Every row gives one point. Examples show where two turns around zero, p and q, send a point. Where does a point land after both, in the order given? Backwards means that the second turn is done in reverse. Each puzzle has new turns, and all numbers are rounded.
(in the rows, 128 means zero)

Turn p:
[151 141] => [154 126]
[ 92 150] => [111 166]
[141  93] => [119  92]
Turn q:
[101 149] => [105 153]
[162 127] => [161 121]
[112 133] => [113 136]
[140  74] => [130  73]
[125 157] => [130 157]
Where do these land?
q, then p backwards: [107 140] => [104 130]
p, then q: [134 162] => [156 148]
q, then p backwards: [140  64] => [165  74]
p, then q: [122 144] => [135 144]
p, then q: [138 130] => [137 122]

Turn p:
[107 114  90] => [103 135  91]
[136 115 151] => [132 106 144]
[109  98 157] => [101  96 147]
[134 126  92] => [132 138  93]
[179 167 133] => [189 147 139]
[103 148 145] => [111 147 154]
Turn q:
[149  90 122] => [127  84 132]
[ 96 137 132] => [105 152 129]
[166 146  97] => [166 118  94]
[101 140 161] => [114 159 157]
Where do these land?
q, then p: [126 166 155] => [159 151 154]
p, then q: [112 107 123] => [102 126 121]
p, then q: [116 160 106] => [145 161 110]
q, then p backwards: [157  79 128] => [143  83 160]

Turn p:
[ 91 127 119] => [120 125  91]
[119  81 139] => [161  93 116]
[169 140 107] => [140 162 159]
[133 164 146] => [ 92 132 146]
Turn q:
[123 117 162] => [116  94 128]
[102 153  87] => [114 178 112]
[150  91 152] => [154  86 129]
[137 152 111] => [128 154 144]
Where do these land?
q, then p: [159 117  77] => [116 158 179]
q, then p: [120 112 115] => [136 148 130]
p, then q backwards: [118 138 196] => [120 134 197]
q, then p backwards: [124 145 115] => [134 144 115]
p, then q: [118 128 136] => [132 129 116]

Turn p:
[109 143 135 142] => [111 140 111 139]
[ 95 121  92 181] => [149 125  70 166]
[130 134 161 125] => [102 134 148 135]
[ 87 126 165 113] => [ 74 110 123 128]
[156 140  79 118] => [176 143 121  98]
[149 104 149 109] => [126 108 166 125]
[169 128 114 109] => [158 135 156 106]
Turn q:
[127 102 128 115] => [125 113 113 108]
[120 138 152 127] => [116 119 150 132]
[157 104 161 157] => [135  79 120 157]
[ 96 148 106 130] => [109 167 130 127]
[148 111 144 161] => [132  99 114 159]
[120 165  78  77] => [153 190 141  84]
Where do these land?
q, then p: [ 87 139 110 164] => [114 154  78 138]
q, then p backwards: [133 115  97 149] => [109 141 108 153]
q, then p backwards: [125  99 134 152] => [ 94 114 129 138]
p, then q backwards: [ 89 124 143  94] => [ 96  90 148 118]
q, then p backwards: [166 127 153 108] => [151  90 111 112]
q, then p: [167 165 131 101] => [126 148 185 132]

Turn p:
[139  95 139 119  93 127] => [134  98 123 132  90 113]
[ 91 161 116  95 164 118] => [ 83 156 160 120 163 127]
[158  93 173 144 129 148] => [164  72 115 139 134 127]
[181  86 137 135 114 159] => [173  82 104 102 110 120]
[ 83 134  91 143 133 109] => [ 86 168 105 138 128 137]
[133 135 109 129 134 111] => [128 152 123 124 131 115]
[ 97 175 127 109 140 164] => [104 140 167 110 147 173]
[144 146 133 150 117  88] => [154 157 128 160 122 112]
Turn q:
[ 85 136 160 170 128 141] => [115 138 185 155 152 134]
[121 115 153 113  92  83] => [ 91 112 128 151  84 110]
[140 121 113 128 120 159] => [136 111 118 116 145 152]
[107 159 143 114 122 155] => [111 141 158  99 129 148]
[168 153  77 125 112 124] => [158 140  83 123 104 166]
[116 108 101 137 132  95] => [120 142  98 161 133 114]
[158 104 148 109 190 140] => [164 113 126  92 150  74]
Where do these land?
p, then q backwards: [122 139 125  80 104  89] => [104 143 177 121 137  93]
q, then p backwards: [157  96 127 124 151 155] => [162 103 143 129 157 144]
p, then q backwards: [143 156 127 110 116 144] => [134 159 148 131 132 145]
p, then q: [151  66  82 209 143 150] => [152 150  28 115 152 171]
q, then p: [141 143 168 112 106 134] => [120  91 144 142  98 123]
q, then p backwards: [ 87 152 120 120 131 116] => [101 153  99 122 131 110]
q, then p backwards: [153 134 152 128 143 123] => [159 126 135 113 114 125]
q, then p backwards: [129 151 139 128 136 120] => [138 144 119 119 114 121]
p, then q backwards: [ 69 114 113 142 121 121] => [ 93 120 104 115  87 106]
